Each row is a point. To make a cloud, some directions were put in groups of two or more. Within a group, all points are equally far from the middle, so they leave a hole (a ring in 2 directions, a hollow ball in 3). The other directions are filled evenly. Then the cloud was stretched, turned, moved and blurred a little. How many holes are there, and how many directions does each take, smallest first?

Cloud (19 x 3):
[[-17  40   5]
 [-32  29  24]
 [ 24  29   0]
 [-14 -41  25]
 [-32   1  50]
 [ 34   1  24]
 [ -9  42  10]
 [-14   5 -32]
 [ 28  25   4]
 [-42  15  10]
 [-21 -33  -8]
 [-15  -5  60]
 [-26 -17  51]
 [  0  39  29]
 [-32 -33  14]
 [ 27 -22  15]
 [ 19  19 -20]
 [-39 -12  -9]
 [-38  19  -2]]
Holes: 1 (3)

Cloud (29 x 4):
[[ 10  -9  49  12]
 [ 35  -4  16  24]
 [ 45   9   5  -1]
 [  4   0  12  56]
 [ 37 -30  34 -22]
 [ 13 -10 -43  -7]
 [ 38  -1 -33  25]
 [-11  18  19 -12]
 [ 34  18   4 -15]
 [ 21  -9  57  -9]
 [ 28 -56 -17  -4]
 [-28  -1 -23   5]
 [  1  -3 -23 -35]
 [ 23 -43  19  30]
 [ 17 -17 -55 -17]
 [ 20 -47 -19 -29]
 [-10  -6  26   4]
 [ 32  -2   6  17]
 [-20 -18   5  -1]
 [  5 -11  21 -19]
 [-24   7 -18 -43]
 [ 54 -33  16  -1]
 [  9 -43  -2  27]
 [ 50 -54   1   1]
 [  9  12 -18 -39]
 [ -6 -60  -1 -12]
 [-28 -36  -3   1]
 [-21  13  13 -21]
 [-10  -2   7 -20]]
Holes: 0

Cloud (32 x 4):
[[ 35 -40  -3 -25]
 [  1 -19  27  14]
 [ 43  15  17  20]
 [ 31 -23  31  11]
 [ 53  -2  40 -10]
 [ 18 -19  20  -8]
 [  1 -26  38  16]
 [  2 -18 -15 -26]
 [  6  -8  32 -10]
 [ 24   1  22 -21]
 [-13  17  -5 -30]
 [ 32 -25  10 -39]
 [ 25 -20  20   9]
 [ 17 -14  31  21]
 [ 20  33  12   4]
 [  6  21 -19 -34]
 [ -6  14  20 -35]
 [-14  15  20 -26]
 [ 16 -13  46  -1]
 [ 60 -11  23  47]
 [-30  13   6 -20]
 [  4 -15  27  18]
 [ 28 -10  -3 -19]
 [ -8  18  38  37]
 [ 26  22  -8  13]
 [-22  32  16 -19]
 [  5   0 -27  25]
 [ 27  -7 -34 -13]
 [ 31  10  18 -41]
 [ -2 -10  33  40]
 [  3  12  22   9]
 [ -1 -14 -15 -20]]
Holes: 0

Cloud (49 x 6):
[[ -1  20  15 -52 -41  11]
 [ -2  29  39  13 -11 -42]
 [ 28  21 -28  -1 -38  52]
 [ -8 -25  39   1  23 -35]
 [  5  16  19  29 -29 -49]
 [ 14 -30 -21 -21 -31  33]
 [ 37  41   8 -42  18  16]
 [-41 -28   4  26 -26 -17]
 [ 36   5 -27  14  30  21]
 [ 58 -20 -11 -14 -18  11]
 [-38  45  26  25 -49 -16]
 [-56  41   6   3 -24  -2]
 [ 32  48 -36 -47  10  25]
 [ -3 -23   4  38 -13  31]
 [-16 -15  -2  59 -30 -14]
 [-15  18  11 -11  22  48]
 [ 30   3 -45 -22  10 -40]
 [-27  49  37  36 -41   9]
 [-24 -34  30  38 -19  -9]
 [ -5  49  14  38 -30  33]
 [-34  14   0 -31 -39  16]
 [  4  47 -42 -27   3  -9]
 [ 17  32 -53 -24   6 -10]
 [ 10  19  -9  20  19 -48]
 [-24 -16   9   5  45 -28]
 [ 12 -45 -11 -37 -16 -20]
 [  4   4  17  53 -37 -18]
 [ -6  38 -17 -49  14 -20]
 [-21  47 -22  12 -44  -1]
 [-11 -28   9   8  49 -27]
 [  1 -22   5 -54 -12 -20]
 [ 43  41 -29 -52  13  16]
 [  6 -26 -56 -16  26 -23]
 [-13 -27 -45 -15  28 -19]
 [ 40 -45   0 -36   7   8]
 [-29 -38   8  35 -26 -28]
 [ 27  28 -28   3 -29  55]
 [-18 -35  26   0  12 -55]
 [ 33  -8 -12  24  34 -19]
 [ 14 -32  19  -9 -18  31]
 [ 24  -5 -35   7   6  51]
 [-17  37  -9 -45 -22  52]
 [-32  43 -20 -36  -4  12]
 [-22 -27   0  -3  41 -44]
 [ 24  19  26 -48  23  14]
 [-48  54   1  11 -17  -3]
 [ 16  -9   1  40 -27  30]
 [ 28 -24 -16 -53  42  20]
 [ 22  19  22 -60 -20  15]]
Holes: 3 (2, 2, 2)

Cloud (46 x 6):
[[-23  54   9 -17  14 -28]
 [ -2  -6 -36   6  25  13]
 [ 24 -22 -14  10 -38 -34]
 [  1 -34  23  34  28   3]
 [  8 -54  -1  -5  11  21]
 [ -2 -58   1  23 -40  -1]
 [ 14  35  -9 -13  -1 -16]
 [-27   0 -17 -13 -12  18]
 [ 15  34  -1  -5  -7  -6]
 [ -8  43  -9  11 -23 -53]
 [ -5  49  -4   3  -7   5]
 [ 22 -36   3  -1 -22   6]
 [  3 -24  -8  -8 -19 -58]
 [ -4 -54  10  21  29  16]
 [-10 -22 -10 -13  16  42]
 [-18 -11  35 -13  41  42]
 [-20  12  -5 -18 -20 -50]
 [-11 -60  20  33  -1   3]
 [-45 -16  13  27  15  12]
 [-22  54 -11  10  42 -26]
 [-17   5  43 -16  31 -13]
 [ -7 -26  37   1  30  40]
 [-24 -21  32  21 -26 -30]
 [  9  26  14   4 -14 -57]
 [-18  46  10  17  35 -32]
 [ 14  15 -13  29 -35 -49]
 [-11 -12 -13 -24  49   9]
 [ 19  -7  24 -13  31  -9]
 [  6 -38  39 -19   8 -16]
 [  5 -21 -31  10 -18 -47]
 [-14 -23 -20  17  43  -9]
 [ -5  -2  32   4  42  39]
 [-21   7  -9  36   6  37]
 [  3 -48 -12  -4 -18  14]
 [ 17 -27  -4  15 -51 -43]
 [-26  17  42 -20   9  -3]
 [-37 -36  -9  -2   6  -6]
 [-33  57   5   2   1  -4]
 [-17 -20  28  43 -21 -25]
 [-15  -2  36   3  32  44]
 [-21  15   9 -10 -20 -55]
 [-14 -16 -10 -27  47  12]
 [-24  -9   5 -30  53   7]
 [  2 -38  16   2 -53 -15]
 [ -4 -22  -4  18 -46   7]
 [ -2   8  22   8 -28  16]]
Holes: 1 (6)

Cloud (79 x 8):
[[-32   9  22  27 -29 -18   3 -26]
 [-41   0 -15  -8  -4  40   1  41]
 [  8  -1 -41  -4 -23  37   9   8]
 [-19  -7 -14  24 -19  13  33  42]
 [ -7 -25 -17  29 -10  30  15  29]
 [-24  32 -46 -16 -10  15   4  13]
 [-29 -13  10 -60 -19   4 -15   2]
 [-30 -36  33  10  35  -4   9 -23]
 [ -6  16 -18   3  46 -19 -36 -39]
 [ -2  15 -21  10  10  50 -25 -20]
 [-10  43   6   6  34  14  23 -18]
 [-13 -14   0 -16 -21  20 -40  35]
 [ 19 -19  14  27  14   2   5  19]
 [ 25 -23 -19  -5 -12  14  -2 -36]
 [  2  18 -37 -33  11 -31 -33  -1]
 [-14  -3  -1 -60  30  26 -18 -18]
 [ -8  -4 -47  16  11 -17 -24 -43]
 [-26  24  34 -29  -2 -17 -38  -8]
 [ 14   4 -23  -1  -2 -26   3  36]
 [  6 -20  38   5 -23  -1  -8 -24]
 [-14 -20 -21 -12  23  15  17  55]
 [ 11   1  -8   3  49  32   2 -49]
 [-16 -33  11 -25  24 -33 -26 -42]
 [  5  37 -31  -9  39 -10 -24  14]
 [-12  -9  50 -23 -14  10   0 -49]
 [ -9 -12 -53   6  35  33   5  -6]
 [-23  28  41 -22  21  25  22  -6]
 [ -9 -22 -38  20 -15 -18 -35 -14]
 [  8  31 -32 -22   7  15 -36  35]
 [-14   8 -19  12  11  59   0  26]
 [ -5  -1 -39 -27  20  58   5  12]
 [-12  12  32  -3  -3 -20 -22 -59]
 [-44  -7  13  -5   4  36 -19  -1]
 [ -6  21   0 -53 -18  24   4   7]
 [ -2 -19 -45  -5  -7  21  17 -23]
 [ -4  41 -15 -26  17 -13   3  -3]
 [ -2 -13  10  16 -20  43   4   6]
 [  2 -36 -42  17  -5  21   9   5]
 [-31   8  51  -5 -18  -8 -16 -31]
 [  5 -17 -28  43  42 -11   6 -14]
 [-19   9 -43  -4 -25   7 -18  49]
 [-14 -14 -22  -6 -39  43  -9   8]
 [ 13  -7   6  13  19   2  45 -10]
 [ 10 -18 -13 -12  10 -29   5 -49]
 [-29 -17 -51 -10   6   8 -30  -8]
 [ -5 -10 -37   5 -17  34   9 -34]
 [-38 -33  -5 -10   6   4  27  10]
 [  1 -22  -9  21 -10 -26  20  35]
 [-21  42 -37  -3  16  21 -18  36]
 [ 23 -21 -15 -13 -26  -3 -32   2]
 [-14 -10  19 -53 -12  27 -40 -30]
 [ 17  12 -39 -16  11  51 -18  17]
 [ 13 -23   3  30 -12 -25  -1  -1]
 [-28  16  39 -41 -12   5  -1 -33]
 [-13  41 -22  -8  14  51  -8  16]
 [-36  35 -24 -23  18  21 -17 -23]
 [ 14  23 -33  23  23   4  -3  27]
 [-11  27  14   9  32 -33 -24 -30]
 [-27  -4   8  40   9 -11  13 -52]
 [-21  -6 -18 -32 -37  10 -12  46]
 [-44 -23 -17 -23  -7 -15 -26  -1]
 [-18  28 -19   9  15  52   6  33]
 [-17  -1  13  -4   5  55 -19   1]
 [-25  22 -40  -9  41  22  10  16]
 [-23  12 -16  16  26  16 -15 -58]
 [  1 -20  28   6  59 -14   9 -33]
 [-24  23  25 -26   0 -17 -39 -41]
 [ -5  30   0 -46  11 -18 -43 -14]
 [-16 -11 -40 -25  11  -4 -14  54]
 [-24  -1 -37 -16   7 -20 -54  15]
 [-13  -4 -30   1  14 -31 -50 -35]
 [ -1 -16 -53  12 -19  19  -2 -10]
 [ -1 -13   7 -50 -35  -3 -45 -18]
 [ 13   0   5 -21  34  11  24 -43]
 [-30 -38 -21 -23 -23   3 -32  -4]
 [-37  21   6  20  -6 -38 -12 -25]
 [-12 -10  31 -44 -10  22   7  32]
 [-27  11  15   9  -2 -32  38  15]
 [-17  26   3  10 -23 -32 -14  26]]
Holes: 1 (8)

Cloud (83 x 8):
[[ 15   4   2 -14  28  32  -3  12]
 [ 26 -13  -5  -1 -28  23 -15   5]
 [-18 -31  -4 -11 -10  47   0 -15]
 [  5 -11  11  23 -29  52   7  17]
 [-18 -27   3  17  38 -24 -10 -25]
 [ 18  24   2 -16   4 -17  -5 -21]
 [ -7 -15   4 -31   0  34   2  24]
 [ 11  -1  33  20  -9  21   6 -11]
 [ -8   8 -16  21  20 -19  -6 -22]
 [-17 -13 -13  29 -25 -13  -1 -18]
 [-21 -23 -14  10  33 -17 -20 -21]
 [-13 -22  26 -13  27  27  -3 -16]
 [ 20   4 -11 -27 -28  29  -5   9]
 [ -1  -5 -46  -4 -36  19  -6 -14]
 [  6  -7  28  20  20  24  28   2]
 [ 10   0 -19 -19  16 -22  10 -31]
 [ 11 -21  28  -7   1  -4 -31 -21]
 [ -7  15 -18  15 -10   1 -16 -48]
 [  5   6   6  16   0  -1   5  23]
 [-14 -14  17   5   2 -39  -6 -25]
 [-21  -1 -29 -26  21   0  -7 -13]
 [ 33 -31  10 -28 -54 -15  -8 -21]
 [ 22 -16  24  24  -4 -26  11  -3]
 [ 27 -10  19   9 -20  22  26  23]
 [ 26 -13  36   8   9 -19  -8 -23]
 [ 11  16  -5 -11  -4  -7 -19 -33]
 [ 16 -13  -4  -8  -4  11  -8  33]
 [  3 -44   0  -1   6 -21 -16  13]
 [ 34 -15  40 -10  31   0  10  -4]
 [ 11  -3 -28 -43 -35 -24 -10 -17]
 [  1   0 -39 -13   2  37  14   9]
 [ 24  -1  19  17 -18   7  10  15]
 [ 18  -3  11   2 -14   3  -2 -52]
 [-29 -11 -20 -30   9  -3 -22  -9]
 [-30  13 -11 -33 -26   4  18   2]
 [ 12  30  -8 -13 -44  20  14   0]
 [ 22 -45   6 -11   6 -42 -12   3]
 [ 20 -24   0  36 -28  29   7  13]
 [  8  15 -33  22 -26  13  26 -10]
 [ 22  -9   2 -30 -48   1 -25 -11]
 [-16  17 -16  -7  36  35   9 -12]
 [ -2  10  37 -27  -8  23   2 -30]
 [-13 -33   7 -12 -10  -2  -5  25]
 [ -3  -5 -41  18 -47  10   2 -10]
 [ 12 -23 -27 -16 -43  -8   4 -20]
 [-46   2  16   5  11  44  -3 -27]
 [ 16 -10  23   5 -29 -18   1   3]
 [ -7  17   0  21  11  57  28  21]
 [  5  -9 -13   3 -50 -30   8 -23]
 [ -9 -23  -5  27  24 -25  29   4]
 [ 18 -14  10   0 -35  10  33  -4]
 [-16  13 -10 -24 -31  35  12  18]
 [-38 -21 -33 -14   0  34   4   2]
 [  9 -33  28   8  28 -17 -20 -14]
 [ 30 -22  16 -33 -60  10   3 -11]
 [  8 -49   6   0  11  -2   2  -7]
 [-17 -24  -5 -16 -17  -8 -40 -19]
 [ 17  27 -13  14  -8   5  13 -18]
 [  2 -21 -13   9 -39 -17  -8   1]
 [ -7  -3  33   1  21  -5 -11  -8]
 [  0  21  -8 -31 -37  21  17  15]
 [-17 -25  -7  40   7  26  30   7]
 [ 35 -24   9 -27 -55  -6 -10 -19]
 [  3 -37 -19  22 -24   0 -11  -1]
 [ 25  14  17   1  26  27  14  -6]
 [-10  26 -29 -11 -48  40  23 -10]
 [ -1 -33  15 -12  25  12   7 -16]
 [-16  -1   3  24 -13   9  -8   8]
 [-13 -36   0  -3  28  40   8  14]
 [-12  -8 -25 -23 -17  -1 -25  -2]
 [-12 -12 -39 -28   7  -4  13  16]
 [-27 -15   9   8  56  26  11  -7]
 [-20 -28  -1 -13   1  -6  20  27]
 [-26  -1  12 -15  17  47  -3 -26]
 [ -3 -13  15  12  32 -11 -26 -12]
 [-35   7  15 -26  13  -4   4 -19]
 [-17  17 -20  -2 -43  50  26 -15]
 [  4   3  -5  40 -28  19   2 -40]
 [-22  -8 -17  20  19   6   5 -43]
 [ 11 -34  12 -21  28  13  17   9]
 [-20  -2 -36 -35 -17  13   9  10]
 [  1  -7  -1  18 -50  22  17 -30]
 [ 10  10 -16   0  20 -22  36 -18]]
Holes: 2 (2, 4)
